Each row is a point. Two turns around zero, p and q, are shown by what they do to some points. Where does a point land after both, in the order given? Backwards means that the second turn is done in reverse. Each puzzle has new turns, and all numbers are rounded.

Turn p:
[13 21 -9] -> [20 15 -7]
[ -2  -5 -15] -> [  1  -8 -14]
[ 26  33 -47] -> [ 47  16 -39]
[-15 -13  56] -> [-34   3  49]
[ 18 -24  14] -> [  6 -24  22]
[-39 -12   2] -> [-40  -2 -10]
Turn q:
[-13  13  19] -> [-8 13 21]
[-27 -13   6] -> [-21 -16  15]
[55  0 21] -> [58  9  2]
[-15  -1 -46] -> [-28  -8 -39]
Where do these land?
q, then p: [-6 11 -8] -> [ -5  10 -10]
q, then p backwards: [ 13 -14  49] -> [43 -4 30]
p, then q backwards: [ 54 -13 -22] -> [ 45 -37  12]
p, then q: [-41  -3  -3] -> [-41  -1  -4]
q, then p: [-20  19 -16] -> [-18  17 -20]

Turn p:
[-19 -44  -1] -> [ -1 -40 -27]
[-24  26 -14] -> [-35  11  10]
[ 0  7 12] -> [ 3 -1 13]
[-24  12   6] -> [-21  -8  16]
[68 -1 -3] -> [ 55  38 -13]
Turn q:
[10 -7 33] -> [ 19 -25  15]
[ 16 -41  25] -> [ -2 -51   2]
[  0  29 -37] -> [ -2  41 -23]
[-26  19 -21] -> [-15  35   6]
Where do these land?
p, then q: [-18  19  61] -> [ 19 -53  35]
q, then p: [ 26  10 -13] -> [ -2  24 -19]
p, then q backwards: [  3 -27 -23] -> [ 28  -7 -21]
q, then p: [-11  -2 -26] -> [-28   4   5]

Turn p:
[ 39   9  17 -23] -> [42 19 -3 18]
[-14 -31 -34  50] -> [-53 -38 -15  19]
[-26  16  56 -19] -> [ 24  10  54 -29]
[ -2   1  15 -21] -> [ 21   3   8 -13]
[ 12  -6 -30 -13] -> [  3   0 -35   0]
[-10  11 -23  27] -> [-37   6  -7   5]
Turn q:
[-33  14  10  14] -> [-32  10   4  20]
[ 47 -32  24 -31] -> [ 39  -8  30 -47]
[  8 -29 -13  -7] -> [  6 -25  -7 -21]
[  2  15  -2 -24] -> [  5  23  -9 -12]
[-24  32 -17  48] -> [-18   0 -16  60]
Where do these land?
p, then q: [ 16   8   8 -13] -> [20  6  1 10]
p, then q: [ 8 26 28 40] -> [-21  14  36  35]
p, then q: [ 11 -54 -31 -12] -> [ 10 -53 -29 -19]
q, then p backwards: [ -4  28 -14  27] -> [37  0 -8 18]
p, then q: [-31  -7   9 -41] -> [ 20  16  -1 -46]
